Each row is a point. Examples show where two turns around zero, p and q, send a point. Write where each new point lands after one turn and then the other. Backwards means that the second turn is done in reverse. Each puzzle has new turns, and all numbers are rounded.

Turn p:
[3.0 5.0] -> [2.3 5.3]
[-4.5 -1.3] -> [-4.3 -1.9]
[ 0.4 -5.1] -> [ 1.1 -5.0]
[1.1 1.5] -> [0.9 1.6]
Turn q:
[1.9 3.3] -> [-2.5  2.9]
[-1.1  1.6] -> [-1.9 -0.5]
[-4.5  0.8] -> [-2.2 -4.0]
[ 3.8 -5.6] -> [6.5 1.8]
Where do these land?
p, then q: [-7.4  0.7] -> [-2.2 -7.1]
q, then p: [ 0.8 -1.3] -> [1.4 0.5]
p, then q backwards: [3.2 2.1] -> [ 3.3 -1.9]
p, then q: [ 3.4 -1.5] -> [2.2 3.0]

Turn p:
[ 1.8  0.5  0.9 -2.7] -> [ 0.7  2.8  1.7 -0.5]
[-2.6  1.1  1.9  1.8] -> [-1.4 -3.0  1.6  1.0]
[  0.4  -1.3 -11.4   3.9] -> [ -1.5   0.3 -12.0   1.2]
[-0.9 -1.1  1.3 -5.4] -> [-1.3  2.8  2.7 -4.0]
[ 0.8  2.4  3.0 -1.1] -> [0.1 1.0 3.6 1.6]
[ 0.5 -1.7  4.2  3.5] -> [ 3.5 -4.0  2.2  0.6]
Turn q:
[ 2.5 -2.9 -1.6  1.8] -> [ 2.9 -3.4  0.2 -0.4]
[ 6.3  0.9  0.3 -2.5] -> [ 5.3  2.5 -1.2 -3.4]
[-3.4 -0.9  2.2  1.5] -> [-3.1 -0.6  2.8  1.3]
[ 0.8 -0.3  1.1 -4.6] -> [-0.7  2.0 -0.9 -4.2]
[-3.1  7.4  3.8  6.0] -> [-1.3  5.2  3.4  8.6]
[ 0.5  1.3 -0.8 -1.1] -> [ 0.3  1.1 -1.6 -0.2]
[-3.8 -5.4 -4.9 -1.1] -> [-3.7 -6.7 -2.9 -1.5]
Where do these land?
p, then q backwards: [ 0.1  0.2 -5.1 -0.7] -> [-1.3  2.9 -2.5 -3.1]
p, then q: [ 0.0 -4.7  1.5 -2.0] -> [ 0.5  2.2 -1.3 -4.7]
q, then p backwards: [-1.6  2.1  0.5 -1.5] -> [-0.1  1.5 -2.0 -1.8]
q, then p backwards: [-4.9 -3.1 -2.2  0.9] -> [-5.4  1.5 -0.4  2.7]
q, then p backwards: [6.4 5.5 5.3 3.3] -> [ 9.2  1.6  3.8 -2.9]

Turn p:
[-5.1 -1.3  2.2  2.7  0.3  0.9] -> [-1.4 -1.6  1.8 -2.0  0.6 -5.4]
[ 3.8  2.1  0.5 -0.1  0.5 -4.7] -> [ 2.8  4.1  0.2  3.9 -0.2  1.4]
[ 0.1  1.4 -6.2  3.8  5.5  0.4] -> [-4.4  0.3 -5.7  4.0 -3.7 -2.1]
[-6.9 -3.0 -4.5  0.3 -2.3 -3.7] -> [-0.3  3.7 -2.6 -6.9 -2.9 -4.5]
[ 7.2  5.5  2.7 -0.4 -1.2  3.6] -> [ 2.8 -4.2  2.7  6.0 -0.6  5.8]
[ 2.2 -4.9  4.2 -0.3 -1.8  6.2] -> [ 0.8 -6.4  0.4 -1.8  6.4  1.6]
[ 1.0 -0.5  1.4 -6.4  0.1 -0.5] -> [-1.1  2.4  2.4 -1.9  2.1  4.9]
[-2.3  0.6 -0.4  0.4 -1.1 -2.3] -> [ 0.8  1.8  0.7 -1.3 -1.7 -1.8]
Turn q:
[-1.2  4.8  1.6  4.1 -3.2  1.1] -> [-1.1 -0.2  4.1 -2.3  0.2  5.7]
[-1.6 -1.0 -0.6 -7.3 -3.3  0.5] -> [ 6.7  0.4 -0.6 -0.4 -4.2 -2.3]
[-0.9 -5.2  4.4  2.4  0.5 -0.9] -> [-1.1 -5.2 -2.9  3.8  0.7  1.5]
[-0.9 -2.3 -5.1  6.9  3.2 -6.7] -> [-7.7 -2.8  4.8  3.1  2.9 -5.1]
[-0.6  6.9 -2.4 -1.8  1.9 -1.2] -> [ 0.4  2.6  2.9 -6.3  1.7 -1.9]
[ 5.4 -5.5  1.3 -3.7  2.8  0.8] -> [ 2.1  2.0 -6.7  4.5  2.0 -2.5]
[-2.4 -1.1 -0.7 -1.3  0.2  2.5] -> [-0.2 -0.2 -1.6 -0.9 -3.5 -0.4]
[ 2.2  3.5  1.5  0.8 -2.0  3.8] -> [ 0.7  3.3  0.1 -1.4  0.2  5.0]
Where do these land?
p, then q: [-4.6  6.4 -6.0 -4.1 -0.6  4.6] -> [ 5.7 -2.3  1.7  1.4 -8.9  3.8]
q, then p: [ 3.5 -6.4 -0.5  0.3  4.0  1.6] -> [-0.4  1.5 -4.6  0.4 -5.3 -4.5]
p, then q: [ 0.2 -1.5  0.4  1.1 -2.2 -5.1] -> [ 1.2  3.3  1.5 -1.2  4.3 -0.5]
q, then p backwards: [ 0.2  4.9 -1.4 -3.5  1.0  0.4] -> [-2.9 -2.5  0.3 -1.6 -3.2 -3.4]
p, then q: [-3.8  2.0  2.5  3.0  2.7 -6.0] -> [ 1.2 -3.2  5.1 -2.2  5.7  1.3]
p, then q backwards: [ 0.4 -3.2  4.0 -0.7 -2.8  3.3] -> [-1.1  3.0  3.9  0.3  0.5 -4.5]
p, then q: [ 4.1 -2.2  1.0  3.9 -2.1  1.1] -> [-3.2  2.5 -1.4  3.9  2.2 -2.3]

Turn p:
[-1.4  0.2  2.7  2.1 -0.9  2.8 -0.8 -1.6 -1.3] -> [ 0.1  1.9  1.8  0.7  1.1  0.2 -3.6  2.2  0.9]
[ 3.3 -2.9  3.4  3.8  0.0 -0.3  2.7 -0.4 -0.3] -> [ 4.3 -1.8  3.9  1.9 -0.2  0.1 -2.8 -1.8 -1.3]
[-0.4  2.6 -3.6  2.3  1.6  1.2 -0.8 -1.6  2.7] -> [-0.9 -2.2 -2.6 -0.3  2.7 -3.0 -0.4  0.1  3.2]
[-5.6 -4.0 -1.4  3.0  1.2  1.1 -0.5  1.7  2.8] -> [-0.7 -1.9 -3.4 -1.2 -4.8 -0.7 -5.1  0.6  2.1]
[  0.3  -1.3  -4.2   1.9 -12.3  -1.1   1.4  -1.3   0.8] -> [-0.2  6.6 -3.5  7.2 -0.3  0.4 -1.2 -8.1  2.3]
[-3.6  1.4  3.6  2.4 -0.4 -1.4  1.4  0.9 -4.9] -> [-1.0  0.3  3.8  3.9 -2.6  2.5 -0.6  4.1  1.4]
[-1.2 -1.7  4.0 -0.6  3.1  2.0 -4.2  1.7 -4.1] -> [-0.8  0.7  1.7 -1.3 -1.2  0.5 -2.2  6.2 -4.6]
[-3.2 -1.7  0.0  1.3  3.7 -0.4  0.3 -8.5  6.3] -> [-4.2 -4.7  1.1 -5.2  2.9  0.1 -5.7 -3.9  4.1]
[ 7.9  8.0  0.5 -8.0  0.0 -4.6 -1.0  4.3  1.5] -> [ 0.4  2.2  2.6 -2.6  1.9 -3.9 13.6 -1.4 -3.0]
[ 3.6 -1.8 -6.3 -3.5  0.2 -2.9 -0.4  5.1 -4.0] -> [ 1.1 -1.4 -5.7  2.7 -1.5  1.5  6.2 -0.4 -5.7]
[ 0.3  1.2  1.3 -4.6  3.7  3.6  1.7 -0.3  0.6] -> [ 1.8  0.1  0.3 -5.7  2.0  2.2  1.8  2.4  0.5]
Turn q:
[-6.9  0.6  2.4 -1.7 -7.7  2.9  3.2  1.3 -2.2] -> [-3.9 -4.6 -1.5 -0.2  8.2  1.0  3.6 -1.6 -4.4]
[-1.3 -5.8 -1.5 -3.6  0.1 -7.4  2.0  5.4  5.8] -> [ 0.0 -0.3  4.5 -1.5 -4.0 -5.5  7.7 -6.3  1.8]
[ 2.3 -3.6 -1.6  5.3  6.1  0.8  0.9  0.6  1.0] -> [ 5.9 -1.5 -3.2  1.0 -5.3 -0.9 -1.4 -0.3  3.2]
[-2.7  2.1 -3.6  0.4 -5.3  3.8  3.7  4.4 -2.5] -> [ 1.9 -2.5 -1.7  0.4  6.4 -3.3  2.9  2.3 -5.3]
[-0.1  3.2  1.6  2.3  4.1 -2.2 -1.5 -1.9  1.1] -> [ 1.2  0.3  2.9  3.1 -1.5  2.4 -3.4 -0.1  2.8]
[ 1.9 -1.1 -2.3  1.9  4.5  3.1 -4.4 -3.9  2.4] -> [ 0.1  2.8 -3.8  1.9 -3.0 -0.3 -3.0  2.8  5.7]
[ 7.9  0.8  5.0 -2.6  3.8  0.3 -1.3 -0.8 -3.3] -> [ 0.2  1.3  2.2 -6.0 -5.3  4.8 -3.7  3.8 -0.6]
[-0.3  2.2 -5.1 -0.4 -6.5  0.2  3.0 -2.3 -2.7] -> [ 0.8  4.1 -1.9  0.0  6.4 -2.2 -0.2 -1.1 -5.2]
[ 1.7  4.0 -0.4 -2.0  1.5  3.9  1.4 -2.0 -0.3] -> [ 1.5  1.6  0.3 -2.1  3.4  1.7 -1.9  4.0  1.7]
[-1.0  0.5  3.1 -1.9  3.4 -2.2 -6.2 -1.3 -3.4] -> [-5.4 -1.4  2.7  0.1 -3.4  0.6 -5.5  0.6  1.0]
[-2.4  2.3 -1.4  1.7 -8.0 -0.6 -2.6  1.1  2.8] -> [-3.3  2.3 -0.3  5.9  3.0 -0.5  4.5  0.3 -3.7]
[ 0.9 -5.3  3.8  0.6  4.0 -2.5  1.8 -0.4  1.2] -> [ 1.2 -2.3 -0.1 -2.6 -5.0  2.1  0.5 -4.4  2.9]
Where do these land?
p, then q backwards: [-2.1 -4.3  5.3  0.7 -1.8 -4.6  4.2 -1.4 -0.7] -> [ 1.0  1.3  5.8  1.5  3.0 -6.8 -0.9 -0.6 -0.1]
p, then q: [ 6.0  4.9  0.2 -1.6  0.8  3.7 -2.1 -0.4  3.3] -> [ 3.4  1.0  6.8 -3.8 -1.9 -0.3 -2.5 -1.8  2.3]
q, then p backwards: [-3.1 -6.1 -4.7  2.2 -7.7 -4.4  1.6 -1.2 -0.4] -> [ 6.3 -1.6 -5.7 -1.8 -5.8 -4.0 -4.2  0.6  3.3]
q, then p: [ 1.0  2.3  0.4  4.5  3.2  0.5 -1.5 -1.6 -0.1] -> [ 1.6  1.5 -1.3  1.6  0.9 -5.1 -2.1  0.2 -1.3]
p, then q: [ 4.1  2.4 -4.1 -0.5  4.8  1.0 -1.1  4.2  3.7] -> [ 3.4  2.6  2.1 -5.0 -2.1 -4.5  0.9 -4.6 -1.1]
p, then q backwards: [-4.2 -8.1 -1.2  5.0 -6.5  2.3  5.0  2.0  0.5] -> [ 2.9 -2.0  0.3  8.9  6.1 -3.1 -1.5 -6.8 -1.0]
p, then q: [ 3.0 -0.9  2.3 -1.5  3.6  1.5 -4.2  0.3 -2.3] -> [-0.7 -3.9  2.4 -3.4 -1.7 -1.8 -2.8  0.9 -2.9]
q, then p backwards: [-1.4  6.2  0.7 -2.7 -0.1 -0.8 -3.6  2.8 -0.6] -> [-0.6  2.9  4.8  2.3  1.8 -1.4 -2.7 -2.2 -3.8]
q, then p backwards: [-1.5 -0.1  2.4 -1.8  0.3 -1.4  4.7 -2.9 -6.8] -> [ 2.2 -5.8  0.9 -1.4  2.5  1.4 -0.1 -5.8  2.8]
q, then p: [-1.9  3.6 -1.2 -4.3  3.5  2.2 -3.0 -1.9  3.3] -> [-0.6 -1.0  1.3 -4.6 -4.5 -5.0  0.5  0.5  2.7]
